Rows are points. To make a cloud, some directions were put in groups of two or more. Within a group, all points are equally far from the middle, so they leave a hole (a ring in 2 directions, a hollow ball in 3). The other directions are filled evenly. Then the cloud was stretched, turned, moved and blurred a little. Count the holes, and give their numbers of directions, smallest first.
In the rows, zero is written as 128.

Cloud, 21 rows:
[[129  88 147]
 [100  89  93]
 [104 161 117]
 [112 109 160]
 [ 87  74 101]
 [129 124 142]
 [128 110 179]
 [112 118 157]
 [132 144  88]
 [ 93 145 143]
 [168 128 149]
 [185 135 161]
 [102 106 111]
 [141 113 178]
 [170 141 152]
 [119  87  89]
 [120  77 106]
 [127 131 118]
 [144 108 172]
 [111 128 180]
 [ 90 116 152]]
Holes: 0

Cloud, 53 rows:
[[114 143 170  82 117 163]
 [ 94 138 174 110 130 165]
 [115  81 161 146 128 131]
 [179 150 123 125 126 157]
 [155 105 165 114 104 157]
 [108 167 161 132  73 113]
 [145  85 125 108  88  94]
 [176 114 161 154 156 101]
 [ 96 128 135  76 150 159]
 [ 80  99 122 111 140 117]
 [110  72 116 135 100 106]
 [116 152 167 139 161 105]
 [169 152 127  98 161 146]
 [154 105 112  94 114 154]
 [118 171 177 109 107 169]
 [176 147 119 137 103 139]
 [108 109  97 150 153 111]
 [154 117 116  82 116 145]
 [121 135 125  71 100 135]
 [ 88 127 156  96 123 148]
 [ 85 127 134  89 131 165]
 [155 104 148  82 130 169]
 [145 163 175 117 153 126]
 [109 122 162 142 105 194]
 [171 130 126 109 172 111]
 [ 83 129 148 107 104 166]
 [ 98 147  86 141  95 120]
 [174 161 172 118 100 169]
 [143 120  86 127  98 168]
 [141  96 106 111  87 150]
 [177 150 181 119 165 156]
 [176 145 124 140  99 122]
 [157 110 183 120 119  82]
 [181 138 153 136 149 126]
 [114 168 123 131 126 114]
 [124  92  96 124  95 141]
 [ 87 121 160 106 118 120]
 [ 85 127 106 105  99 190]
 [110 168 167 129 113 151]
 [163 123 112 143 148 156]
 [107 126 112 160 150  94]
 [137 139 121  76 167 141]
 [140 132 153 164 100 169]
 [108 164 174 125 118 158]
 [134 183 158 118 116 149]
 [150 119 109 142 161 167]
 [158  98 122  89 161 129]
 [157 164 154 127  83  91]
 [158 111 153 172 120  97]
 [166 134 175 127 101 101]
 [114 155 157 145 177 163]
 [109 163 118 128 155 165]
 [147 115 168 109  80  85]]
Holes: 2 (2, 2)

Cloud, 74 rows:
[[ 93 146 155 103 112 115 192 151]
 [ 97 144 174 103 116 113 113 110]
 [159 149 110 123  90 134 172 148]
 [114 140 150 122 101 103 100 159]
 [108 147  46 138 125 132 117 141]
 [140 144 108  67  96 108 124 126]
 [160 138 116 139  89 118 105 110]
 [168 158 127 107 130 130 162 160]
 [104 140 115 100 114 181 101 107]
 [105 179  87  90 155 135 139 130]
 [ 73 139 104 144 120 178 144 112]
 [157 102 119 124 154 170 151 112]
 [ 97 133 118 129 146  75 181 115]
 [137  95 101 121  90 136 163  89]
 [124 110 106 136 184  98 154 119]
 [169 109  91 119 135 113 132 147]
 [130 155 124 125 111 167 196 110]
 [159 152 148 113 147 148 122  87]
 [130  99 110 113 154 125 149  57]
 [115 151 135  99  97 122 164 176]
 [ 86 149 147 128 111 105 104 156]
 [ 92 125  78 116 160 138 182 116]
 [139 107 119 105 167 100 185 102]
 [133 118 104 101  74  94 143 141]
 [ 81 124  74 113 128 141  95 176]
 [109  77  85 116 132 127  98 146]
 [116 127  89 132 191 133  98 150]
 [ 98 153  84 171 147 140  98 156]
 [ 82 125 141  56 127 128 145 105]
 [ 94  94  87 111 173 118 139 139]
 [106  88  69 109 143 114 117 133]
 [ 92 140 118 115 109 117 208  93]
 [131 105 157 120 133 143 104 168]
 [110 167 122 102 148 113 194  91]
 [ 79  75 155 123 147 118 144 109]
 [112 134  57 116 126 120  83 130]
 [128 167 108 116 125  76 172 117]
 [ 90  97 186 118 122 138 146 127]
 [143 135 114 134  81 131 184 141]
 [146 144 100 139 106 163 166  93]
 [106  90 138 146 140 160 139  84]
 [138  99  99 114 137 180 117 144]
 [103 124 180  73 107 117 167 129]
 [130 166 103  92 140  94 160 148]
 [154 154  77 117 115 153 150 102]
 [ 92 148  92  76 117 101 115 122]
 [137 109 103 153  93  97 111 137]
 [ 78 102 141 112  85 132 114 142]
 [112 112  99 115 188 113 118 152]
 [ 71  74 129 144 132 133 124 123]
 [ 63 154 100 150 117 154 131 110]
 [ 81 125 149 137 102  96 155 154]
 [ 77  97 114 122 100 115 156 160]
 [139 139  73 130 141 179 137 121]
 [144 134 143  57 153 143 151 104]
 [114 119 105 154 119  71 125 134]
 [104 112 125 161  93 162 116 150]
 [150 167 106 102 160 153 161 141]
 [ 96  88  98  86 119 146 135 159]
 [133  95 124 161 130 115 100 152]
 [138 143  87  94 110 158 135 169]
 [ 95 103 124  88 141 129 176 163]
 [168 133  82 110 141 138 118  97]
 [ 86  96 126 107 109 118  93 160]
 [135 132  78  83  88 122 148 109]
 [106 104 132 145 159  82 143  86]
 [116 129 109  94  80  84 165 132]
 [117  82 112 119 133  94 114  82]
 [105 146 109 154 129 104  97  86]
 [ 49 140 107 115 145 128 103 122]
 [150 171 133 125 105  93 176 129]
 [119 126 119  97  97 180 117 101]
 [ 96 115 164 107 169 111 123 154]
 [ 66 128 147 136 102 138 111 126]]
Holes: 1 (8)

Cloud (96 x 9):
[[131 114 136 108  71  89 110 147 121]
 [161  79 118 177 125 115 148 142 121]
 [109  97 106 134 136  86 185 141 139]
 [140 104 139 112  76 157 117 128 127]
 [145 128 109 146  52 106 108 146 127]
 [ 96 137 134 123  92 101 137  86 140]
 [ 98 119 123 166  92 144 142 111  73]
 [135 132 164 153 168  92 100 121 155]
 [ 90 129 140 142 124  94 116 104  91]
 [116 154 158 131 135 115  99 153 102]
 [168 153 113 126  76 151 102 125  99]
 [104  91 155 170 136 112 124 171 138]
 [164 135 170 166 133 102 112 103 112]
 [160 102  99 171 110 104 133 112 137]
 [107 104 145 133 154  91 175  87 116]
 [145 131 152 108 164 144 115 185  90]
 [152 154 169 165 153 146 119 129  82]
 [114 117 138 149  88 183 107  89 135]
 [148 121 157 124 148 155 118 160  98]
 [124 107 129 145 108 129 105 104 166]
 [114  83  93 168 111 137 163  88 127]
 [122  78 104 144 118  65  92 131 114]
 [148 111 155  86 156 104 106 127 142]
 [136 170 159 166 158  77 130 113  78]
 [136 110 132 152 147 121 122 178 101]
 [112  92 155 139 104  73 139 153 114]
 [131 147 135 110 130  73 160 138  88]
 [ 82 165 116 111 165 100 141 122 164]
 [108 110 120 123  93  88  68 173 120]
 [138 127 146 135 117 123  95  58 151]
 [ 95 123 150  95 125 125 162 116 160]
 [120  79 136 133  79 107 104  98 133]
 [148 124 163 142 147 141 198 109 127]
 [155 148  91 135 148  91 148 126 122]
 [ 98 150 153 114 164 137 104 149 162]
 [ 99 141 153 123 142 104  92 139 178]
 [ 97 120 153 156 158 140 162 165 129]
 [113 128 116 106 111  80 161 132  92]
 [147 139 168 143 178 126 121 120 125]
 [109 160 127 103  77 147 171  88 117]
 [108 138 155 132  96 100 175  40 122]
 [180 160 102 173  78 128 122 139 109]
 [157  93 118 144 137 137 111 145 161]
 [108 102 132 185 123 137 143 152 133]
 [137 120 106 137 128 131  87 100 118]
 [ 82  99 126 107 155 120 117 131  84]
 [132 119  96 121  94  75  72 134 124]
 [123 169 143 122  73 163 148 122 128]
 [139 129 127 125 109 164 130  68  64]
 [116 118 170 160 155  69 125 115 138]
 [114  86 134 153 111 124  96 190 130]
 [152  59 136 168 126 101 116 152 108]
 [ 79  90 121 112 121 109 139 129  71]
 [104 115 138 156 155 152 133 193 120]
 [122 132 183 140 131  80 159 103  79]
 [102  84 136 107 126 143 142 186  90]
 [135 139 100 144 144  70 156 114 115]
 [162 151 147 151 170  77 181 120 115]
 [105 129 104 152 115  97 114  60 167]
 [152 128 106 123 133  90 164 151  75]
 [106 180 143 121  90 113 159  86 114]
 [175 177 131 145 110 141  98 148 124]
 [151 119 137 151 157  60 130 115  98]
 [121  84 106 139 105  91 132 130 123]
 [114  76 151 134 122 138  86 197 108]
 [146 129 132 114 149  95 115 138 190]
 [ 83  78 139 134 111 109 134  74 153]
 [116 138 140 116 153  95 132  61 108]
 [106  56 138 149 141  54 130 106 118]
 [ 76 151 117 117 140 125 117  71 161]
 [122 148 135 159 140  83 105  88 111]
 [155 134 163 173 137 130 124 133 157]
 [134 140 136 113 178 110 157  47 120]
 [112 185 119 163 131  82 131  58  99]
 [130 148 151 106 148 163 141 138 137]
 [117  80 169 142 137 125 133 113 160]
 [ 96 143 102 170  81 150 144 120  92]
 [ 89  93 148  98 139  78 114 149  98]
 [ 97 173 168 103 137 134 149 103 131]
 [ 84 117 114 162  82 138  99 138 114]
 [129 144 141 110  62 124 139  47 132]
 [121 139 134 102 143 126  99 127 123]
 [128 145 151 129  71 129 121  58 163]
 [154 161 131 151  89 105  93 106  98]
 [113 198 139 150 130  88 105  80 100]
 [110  60 133 122 111 156 148 119 160]
 [121 118 140 108 107 110 147 139 166]
 [100  75 158  83  96  90 106 161 113]
 [153 127 136 127 109  89 147  86 130]
 [ 91 150 155 125 137 100 156  88 138]
 [113 149 140 132 149 135 172 169 133]
 [117 148 119 168 144 111  90 159 105]
 [128 127 183  97 110 108 100 169 139]
 [ 95 104 105 116 121 129  99  83 116]
 [141 163 145 130  91 141 100 126 162]
 [ 75 175 147 104 151 104 133 123 144]]
Holes: 0

Cloud:
[[154 126 124 151 153 165 151  98 117]
 [171 115 146 143 142 124 134 138 170]
 [128 156 151 158 131 112 153 109 162]
 [150 176 130 125 132 120 109 153  72]
 [ 88 103 106 103 111 148 120  95 134]
 [125 126 126  83  96 185 141 114 115]
 [146 117 142 202 118 118  97 147 128]
 [180 169  90 130 120 114 150  99 128]
 [119 168 175 116  91 108 130 141 166]
 [ 73 146 147 154  83 126 117 132 139]
 [134 164 100 157 137 194  93 106  96]
 [160 126 119  80 148 146 114  84 123]
 [161 134 101 105 167 154 129 121 117]
 [135 149 139 127 152 107 129  76 150]
 [133 127  87 146 168 167 161 116 138]
 [168 174 149 141 122 139 121 167 121]
 [ 92 146 101  81 143 154  80 122 138]
 [140 152 152 174 132 148 135 135 110]
 [ 89 160 103  87 116 164 141 109 151]
 [ 70 165 115 133 167 151 111 113  98]
 [ 78 147 136 132 142 132 139  72 171]
 [145 105 143  88 109 165 156  86  90]
 [106 126 100 149 124 108 185 141 134]
 [165 138 148 119 173 159 122 143 130]
 [ 91 144 105 107 146 172 111 147  98]
 [120 101  78 119 125 112 151 103 143]
 [ 91 149 119  84  97 122 109 142 145]
 [151 123  47  73 119 130 159  80 101]
 [150 127 121 151 165 165 133 157 102]
 [160 200  93 135 153 114 142 118 129]
 [ 81 165  80 146 161 145 141 113  97]
 [137 115 107 168  89 161 126 126 149]
 [138 195 114 113 110 119 134 118 131]
 [ 97 131  95 153 166 105 167  71  79]
 [163 153 110 167 170 172 141 137  93]
 [126 149 133 150  86  96 137 130 111]
 [ 88 121 133 109 123 142 188 125 108]
 [ 78 108 145 126 168 137 186  92 135]
 [138 139 101 114 172 112 144 180 119]
 [142 194 124 115 109 116 142 147 103]
 [ 98 168 165 145 115 142 103 148 101]
 [170 156 120 112 104 167 146 140 133]
 [191 147 132 147 147 114 100 204 156]
 [136 195 153 128 111 138  85 132 180]
 [100 147 154 131 157 113 156 123 116]
 [147 122 134 154 151 171 136 132  98]
 [175 141 118 112 123 138 147 112 113]
 [149 138 114 140 111 176 136 134  71]
 [119 178 137 168 119 157 100 138 111]
 [ 76 171 115 138 160 146 108 118 103]
 [140 134 139 181 124 183 121 144 164]
 [104 159 146  91 177 147 146 156 147]
 [ 82 163 107 187 162 144 148 122 162]
 [156 181 128 116 114 165 105 108 154]
 [148 138 126 128 138 173 117 151 112]
 [ 64  95 156 134 158 127 141 121 107]
 [131 181 176 122 112 162 107 156  99]
 [114 153 112 138 115  93 174 104 151]
 [ 86 124  90 130 121 164 135 114 120]
 [135 141 145 181 146 167  97 124 126]
 [154 137 103 168 175  85 128  90 121]
 [132 100 151 148 111 158 124 121  65]
 [ 73 128 138 123 120 131 104  52  99]
 [125 131  94 125 141 136  97 150 150]
 [146  94 131 118 142 103 113 139 175]
 [109  94 131 145  82 165 102 131 123]
 [155 104 102  86 150 115 106 116 107]
 [ 89 126  81 148 105 167 160  87 173]
 [133  78 157 119 127 160 160  99  81]
 [110 159 108 136 133 100 134 188 116]
 [161 193 120 139 182 132 122 107 160]
 [171  92 134 154 154 101 148 118  96]
 [161 133  68 139 181 144 153 102 154]
 [164 169 136 108 131 165 116  97 180]
 [ 73 123 152 131 162 124 142 110 115]
 [102 156 136  97 165 113 142 143 117]
 [130 105 100 150 159 141 111 103 176]
 [ 95 142 126  72 118 146 127 138 127]
 [116 184 183 124 165 136 166 149 166]
 [140 144 145 164 138 205 160 126  97]
 [138 116 183 139  57 112  92 138 143]
 [ 88 132 179 178 168 135 109 126  99]
 [119 179 147 135 145 191 150  97  85]
 [156 135 107 132 122 178 167 120  79]
 [115 129 142 149 161  83 128 127  77]
 [ 94 107 157  79 134 119 142 131 138]
 [118 124 115 168 173  98 128  99  55]
 [ 78 144 102 169 104 124 146 102 123]
 [169 152 133 133 100  68 130 154 114]
 [117 127 129 109 137 153 135 145 149]
 [103 151 145 157 139 141  68  87 141]
 [ 67 154 124  97 148 179 110 133 105]
 [154 148 109 106 102 152 116  86 115]
 [ 82 182 132 148 165 156 118 124 117]]
Holes: 1 (2)

Cloud (89 x 9):
[[172 152 135 182 103 152 131 110 127]
 [108  82 126 112  89  97 139 115 126]
 [ 94 130 122 196 160 133 100 152 118]
 [106  92  89 126 158  82 111 116  94]
 [130 139 161  79 148 131 173 153  65]
 [126 180 118 139 147  90 146 150  88]
 [178 115 133  99 133 107 172  74  99]
 [182 109 134 118  96 119 136 127 153]
 [135 142 156  79 147 111 103 104  65]
 [161 127 123 109 181  78 133 121 111]
 [162 161  86 118  86 117 163 104 121]
 [105  93 124 125 113 160 152 127 122]
 [144 140 101 146 165 186 158 100 113]
 [110 148  97 195 152 106 101 126 108]
 [120  90 126 177 155 159 104  89  98]
 [149 115 134 116 119 107 160 143 170]
 [130 168 175 172 127 116 131 113 134]
 [168 166 107 153 162 144 170 112 130]
 [187 124  89 123 127  96 126  93 108]
 [133 164 122  95 153 105 153 149  53]
 [136 182 115  83 126 113 168 143  91]
 [122  99 166 139 124  96 165 125 133]
 [107 118  98 153 150  69 114 137  88]
 [148 137 153 138 186 145 120 156 116]
 [117 128 104 171  92  84 141 164 111]
 [136 168 163 113 119 129  97 107 129]
 [136  96  88 118 134 127 132 160  65]
 [123 170 144 171 124 106 102  90 114]
 [107 120 122 171 152 152  75 111  86]
 [152 100  90 135 132  77 128  85 154]
 [110 121 115 136 103 133 150  68 128]
 [124 119 117 147 175 130 149  62 103]
 [121  95 101  81  98 118  98 136  87]
 [162 149 184 154 141 127 138  94 146]
 [103 123 168  86 107 102 106 179 107]
 [109  98 129 156 148 153  77 132  75]
 [147 172 112 109 177 150 131 125  95]
 [142 165  96 165 129 157 138 106  80]
 [118 184 120 111  89  78 127 131 123]
 [191 143 118 130 104  84 128 114 125]
 [174 129 108  82 136  97 141  74 126]
 [ 98  97 130 120 125 160 134 123 143]
 [134 152 117 106 143  97 153 164 151]
 [145  90 110 129  85 107 161 127 130]
 [105 152 108 167 171  92 118 119 106]
 [171 173 115 139 115 131 163 135 145]
 [143 126 123 161 134 184 141 108  76]
 [133 143  87 131 136 121  85 101  80]
 [160 169 127  85  92  74 146 120 113]
 [131 152 119 168 124 125 118 186 104]
 [113  85 110 136  92 121  91 156 146]
 [168 157 113 120 170 147  99 102 114]
 [162 142 171 133 112 137  94 109 115]
 [158  82 117 118 122  82 133 105 159]
 [172 142 133 148 129 166 157  55 124]
 [108 171 119 172 158 128 104 145  95]
 [168 149 145 109 156 127 172  67  86]
 [123 179 125  89 129 106 169 121 127]
 [106 116 103 150 174 119 100 146 161]
 [100 131 125 111 108  71 111  93 101]
 [136 133 158  98 113 121  95 176 121]
 [133 135 119 119 159  88 125  67 138]
 [123 125 137 122 132  70 174  96 111]
 [134 121 111 199 119 150 124 152 115]
 [ 78 116  85  93 145 104 134 137 108]
 [156 149  78 126  87 122 140  84 142]
 [119 126  77 174  95 107 142 149 151]
 [123 149 111  96 144  87 156 163 141]
 [128  74 101 156 163 141 120 157 127]
 [143 152 142 161 119  86 139 166  96]
 [165 137 138 148 194 149 115 124 128]
 [102  94 118 159 118 101 147 158  92]
 [ 88 108 151 125 156 136 114 165 136]
 [131 143 143 107 117 103 158 166  52]
 [ 85 173 142 105 104 123 122 129 107]
 [109 152 146  95 133 127 133  91 146]
 [123 161 186 135 145 141 158 106  91]
 [111 164 117  90 178 116 140 135  92]
 [109 162 127 162 172 133 156 111 129]
 [148 123 174  78 111  95 129 153 129]
 [108 137 137 113 138 150 138 102 158]
 [146 144 191 140 167 145 138  97  87]
 [114 147  80 122 135 149  83 128  87]
 [104  91 132  93 183 113 142 138  85]
 [ 99 101 116 131 166 147  89  88 129]
 [135  98  96 156 134 141  85 108 174]
 [111 143  67 148 124 126  75 150 127]
 [139 157 101 102  94 104 162 157  75]
 [145 120 116 124 147 107 112 118 186]]
Holes: 3 (3, 3, 3)

Cloud (97 x 9):
[[160 118 115  99 108 150 142  81 168]
 [138 155  84 114 131 162 146  95 151]
 [134  84 114 110 152 148 109 178 112]
 [ 75  96  68 120 139 152 114 122 123]
 [ 76  86 105 129 107 112 116 179 108]
 [159 154 106 143 170 167 127 156 119]
 [141 122 133 172 177 156 178 119 139]
 [138 100 113 120 163 169 101 147 178]
 [167  77 138 133 135 173 153  90 175]
 [ 91  87  99 159  98 129 125 158 119]
 [130 111 138 140  95 124 170 118 162]
 [115 133  96 154 183 150  94 132 102]
 [139 131  97 168 116 163 106 116 102]
 [141  75 118 131 165 166 151 130 108]
 [137 105 116 169 145 153 132  48 159]
 [179 110 111 124 118 139  98 120 151]
 [170 127 122 122 138 129 168 167 138]
 [142 121 107 133 104 124 177 130 172]
 [148  87 118 168 139 166 156  63 171]
 [127  83 116 141 109  95  88 112 133]
 [103  97 110 117 160 182 118 119 176]
 [ 99 150 105 105 134 148  99 112 109]
 [167 143 125  97 144 174 154 100 122]
 [103  75  79 127 146 118 110 156 112]
 [121  94 124 165 168  97 105 127 138]
 [127 140 115 156 111 178 175 131 147]
 [114  77 149  88 162 150 147 113 162]
 [133 144  75 137 134 129 134 125  92]
 [115 104  82 123 123 191 134 104 137]
 [148 131 106 161 154 158 105  90  94]
 [153 125 113 121  98 123 173 119 103]
 [101 144 121 119 113 111 105 149 107]
 [125  75 110 163 168 117 128 125 171]
 [149 115 104  97 117 177 183  94 117]
 [ 87  81  97  94 135 118 143  92 127]
 [161  91 132 109 146 178 182  86 111]
 [110 157 125 150 160 148 119 111 145]
 [ 99  84 135  73 114 126  74 161 111]
 [168 102 136 104 177 120 105 123 116]
 [171 108 107 178 137 160 147 114 131]
 [141 124 125 125 109 127  86 115  88]
 [155 102 174 119 120 164 147  68 126]
 [182 103 152 121 116 164 142 118 156]
 [128  58 123 139 121 143 187 113 140]
 [163 133 121 106 105 122 108 102 133]
 [109  82 133  96 172 128 130 169 115]
 [ 80 123  82 105 122 171  93 150 124]
 [166 136 103 144 162 166 133  65 122]
 [122 111 146 171 185 140 107 133 141]
 [144 141 152  96 131 134 120 116 126]
 [141  97 131 138 159 105 110  84 112]
 [181 147  94 112 145 122 142 130 134]
 [129 121  83 130 186 108 117 174 143]
 [125  65 142  86 140 180 129  99 106]
 [109  72 156 103  93 162 140 148  99]
 [ 91 125 121 153 124 124 129 183 120]
 [147  97 104  80 120 128 110 156 159]
 [144 123  97  90 133 119 150  85 119]
 [181  99 132 117 110 145 110 113 152]
 [104 107  87 135 160 109  81 108 128]
 [152 145 142 162 133 182 113  92 138]
 [ 82 120 108 127 142 148 126  79 143]
 [ 77 114 123  85 132 129 113 187 127]
 [154  90 151 119 138 191 183  82 122]
 [115  76 152  91 109 135  78 139 149]
 [101 100 159  89  99 163 115  91 122]
 [125 103 134  76 136 168 105 140 166]
 [136 123 109 111 172 153 184 106 169]
 [111  87 114  58  85 153 133 116 118]
 [149 119  90 154 163 149 120  89 185]
 [126  79 178 154 138 156 137 113 131]
 [ 92 116  94 159 152 166 112 167 111]
 [133 121 141 141  91 151  96  88 118]
 [ 94 118 101 134 143 131 166 110 174]
 [103  69 129 106  62 134 147 120 117]
 [149 154  84 139 151 171 152 139 161]
 [115  51 143 146 135 118 150  99 126]
 [ 87 132 105 121  76 163 136 124 118]
 [165 142 114 151 150 103 129 146 169]
 [139  82 140 152 184 124 149 134 131]
 [158  90 109  74 119 148 156 103 114]
 [141  68 140 146 160 153 118 150 153]
 [110 119 157 137 126 157 157 153 110]
 [110  69 169 118  97 165 166 113 116]
 [146 100 142 148 122 119  78 143 108]
 [128  90  99 151 171 154 135  60 127]
 [173  94 120  96 168 158 121  93 146]
 [136 139 141 122 106 166 162  79 146]
 [ 98  76 121 121 127 180 155 155 133]
 [129 109  92 115 177 161 168 118 111]
 [156 124 130  86 167 158 155  96 119]
 [124  77 126 171 173 140 119 147 132]
 [119  98 132 124 150 111 115 148 189]
 [122 122  86 132 159 138  57 121 127]
 [112 157  93 113 151 171 104 165 127]
 [133 131 147 105 125 192 145  82 119]
 [171 121  91 103 174 119 120 120 131]]
Holes: 1 (9)

Cloud (106 x 9):
[[161 167 120 112 119 167 113 145  97]
 [155 115 165 189 123 120 130 132 171]
 [127  98 136 151 137  59 149 169 171]
 [120 141 137 167 109 140 141 143  80]
 [190 131 125 165 107 148 121 158 139]
 [120 100 109 103 118  95 107 149 181]
 [121  93 189 155 167 102 128 166 154]
 [145  75 154 144 118 109 134 111 153]
 [113  78 125 175 109 106 170 146 157]
 [129 101 149 180 100 115  75 175 134]
 [169  88  71 142 132  93 117 159 132]
 [142 134 132 108 152 140  85 138 115]
 [139 109 159 168 184 101 136 102 111]
 [141  68 150 153 127  92 121 155 159]
 [106 121 123 121 163 124 147 148 127]
 [175 144 146 115 109 167  98 135 146]
 [117 140 151 144  93 125 133 118 100]
 [114  89 107 137 148 157 125 125  99]
 [124 140 144 125 133 123 106 125 187]
 [156 109 161 164 167 123 130  77 170]
 [168 133 149 144 128 114  98 126 159]
 [124 188 151 145 119 156 156 126 115]
 [130  97 134 155 107 109  69 137 171]
 [142 167 101 177 107 143 128 154  69]
 [120 119 110 141 158 135 149 109 153]
 [113 157 135 121  83 136 103 141 131]
 [146 137  98  79 154  99  94 172 114]
 [145  95 136 137 156 156  65 106 171]
 [164 129  57 124 111 134 135 171 178]
 [161 156 131 121 136 140  53 136 156]
 [119 160 105  88 143 127 158 136 163]
 [129 104  86 132 140 173 161 130 118]
 [115 112 174 144 186 100  99 113 154]
 [145  93 165 135 131 119  85 130 150]
 [142 171 114 156 127  95 178 144 161]
 [116 104 153 164 130 115 171  81 121]
 [173 152  94 151 138 107  77 120 134]
 [153 143 106 121  81 102 103 142 117]
 [116 131 126 165 121 168 150 146 106]
 [164 131 100 121  99 150 154 112 151]
 [107 137  98 162 117 101 157 120 109]
 [140 152  80  84 146 155 129 103 109]
 [171 135 128 173  89 143 133 156 134]
 [120  82 154 197 152  50 138 165 158]
 [130 139 126  79 120 122  87 135 109]
 [140 127 121  77 122 117  83 136 112]
 [163 132 127 103 133 128 130 184 171]
 [197 158  83 134 154 163 133 138 103]
 [142 152 118  98 101 146 173 123 141]
 [108 149 117 143  83 138  80 136  83]
 [187 144 100 130 130 130 120 122 130]
 [136  96 169 127 124 126 122 148 169]
 [177 144 113 146 172 127 132 107 144]
 [166 137  81  86 147 120  75 138 113]
 [165 165  94 160  86 158 124 102 143]
 [107 105 115 120 169 115 179 153 141]
 [129 108 119 133 128 107 157 192 167]
 [143 121  73 137 141 123 109 135  86]
 [150  81 112 144 142 139 120 144  84]
 [124 144 149 143  95 144 120 139 101]
 [148 140 113 132 107 110 143 130 176]
 [172  77 108 132 120 124 122 167 161]
 [113 141 135 143 133  93  70 165 119]
 [ 95 152 115 115 158  54 119 176 127]
 [144  89 139 152 175 118  92 136 140]
 [161 147 142 139 132 124 161 164  94]
 [170 110  74 121 164 161 123 104 157]
 [153  88 168 152 120 135 159 166 125]
 [131 135 100 150 100 131  93 150 172]
 [ 92 100 179 126 160 101 132 147 148]
 [111 115 170 162  73 153 112 111 135]
 [136  83 124 199 114  99 150 132 102]
 [113 162 100 182 155  66 128 157 131]
 [174  77 118 175 116 127 118 161 131]
 [139 100 187 165 127 133 138 138 178]
 [146  69 171 147 135  98 189 173 151]
 [189 148 102 112 153 175  88 135 113]
 [149 140 188 166 142  96 123 164 152]
 [131 140 113 155 156 114 145 169 162]
 [162 152 173 137 163 104 138 186 130]
 [158  74  70 153 165 156 158 141 131]
 [110 114 111 187  87 148 154 149 107]
 [135  93 111  92 150  91 112 104 106]
 [114 126 100 152  84 144 143 155 134]
 [131 143  82  79 125 160 104 113  98]
 [ 71 123 130  93 141  94 127 109 131]
 [101 138 141 147 128 147 147  74 125]
 [153 132  56 154  86  97 135 152 127]
 [122 110  94 115 135 153 130 159  97]
 [157 152 130 124  81 147 114 133 159]
 [117  89 123 185 106  91 173 142  94]
 [146 161 158 157 105 102 102 148 107]
 [120 172 132 159 131 144 146 114 158]
 [167 141 129 138 184 108 132 165 102]
 [140  73 145 104 114 148  87 139 159]
 [122 113 121 147  98 152 175 146 121]
 [105  76  95 153 164  90 167 141 123]
 [169 130 116 176 119  95  81 174 122]
 [131  73 105 134 166  95 114 118 158]
 [118  79  91 136 153  98 166 121 103]
 [183 149 151 164 142 140 120 125 119]
 [147 160  76 142 125 115 137 125  93]
 [122 164  76 166 132 120 107 164  85]
 [145 112 160 133 171 142 114 162 131]
 [174  92 149 134 135 180 121 173 129]
 [147 143  51 142 132 109 105 122 110]]
Holes: 1 (4)
